Each row of a before or after table is a point. The points were changed in one or more steps. Then noise was added and the rows were shuffled. The steps act on columns, c1 being the first. Write out the steps. A step turns or swaps two columns, mirrors them in a line or flattens them onto one, adds a multiple of one to another, or multiplies or shifts one. Angles are multiples of 10 degrees, from the lower column toward the higher: turns from -170 to 170, lines from 10 to 170 but not 90. Use the fewest steps. Two steps may share a column if one is a turn and the other turns, adds or multiplies; they go together, in the order done. Otherwise the lowest column goes first.

Before:
[[ -20   10    3]
 [   0   -2   -3]
 [ -24 -102   11]
 [ -51  -67  -46]
 [  25   30  -12]
 [ -11  -31  -29]
 [ -25  -49   -9]
 [   3  -74   32]
 [ -36  -33   -8]
 [  -1    7   47]
 [  27    6   32]
 [  -1   13   -3]]
After:
[[ -2  33 -25]
 [-16  98   8]
 [-26  64  31]
 [ 11  80 -44]
 [-14 -15  32]
 [ 22  -6   1]
 [ -1  -7  -5]
 [  6  -6  49]
 [  2  51  -5]
 [  5 -12  -1]
 [ -8 -37 -11]
 [ 16  41 -15]]
Steps: multiply c1 by 0.7; turn c1 and c2 by -160 degrees

Before (14 x 8):
[[-17   1   0  -7  29  14 -42   8]
 [-25  32  46 -26  35   4  10 -32]
 [-47  33  40   8 -36 -12  22  18]
 [-42  -5 -34 -51  17  25 -15  56]
 [-27 -51 -34 -48 -20   0  33  -7]
 [ 36 -47  10 -52  -5 -48 -47  44]
 [ 37 -49  60 -31  13 -29 -27 -18]
 [ -3  19  39 -50  -8   1  21  18]
 [ 10 -42  58  -3  32  20 -14  26]
 [ 23  17  23  -4  23   6  30 -15]
 [ 17   9 -32 -48  11   1 -42 -32]
 [  6 -12  45  19 -44 -45 -26  37]
 [ 43  -3 -33  18   2  15 -31  -3]
 [-20 -51  20  19 -12 -45  21  42]]
After:
[[ -55   10   11  -36   44    7  -16   61]
 [  -8  -47  -38  -21   87   17    0  -30]
 [ -29  -47  -39    5  -87  -15   36   14]
 [  52   29  -58  -21   31  -22  -10  -31]
 [ -12   40  -42   14  -31  -54   63   25]
 [ -16    5   -9   -3   77   12  -48    9]
 [ -39   57    4  -31  -46    5   30   -5]
 [  29   21  -65   -1   80   12  -25   29]
 [   3    5   36  -40   29   12  -52  -30]
 [  26   16   42    7    7   18  -43    1]
 [  31  -19   -3   -3   57   14   20  -12]
 [  11  -32  -27  -34  -20   -6   24   19]
 [  40   47  -14  -38  -15  -62   -6   28]
 [  18    1  -41   12 -108  -50   10   17]]
Steps: turn c1 and c3 by -20 degrees; turn c2 and c3 by 160 degrees; multiply c4 by 0.7; multiply c5 by 2.5; turn c6 and c8 by 20 degrees; add -0.7 times c6 to c7
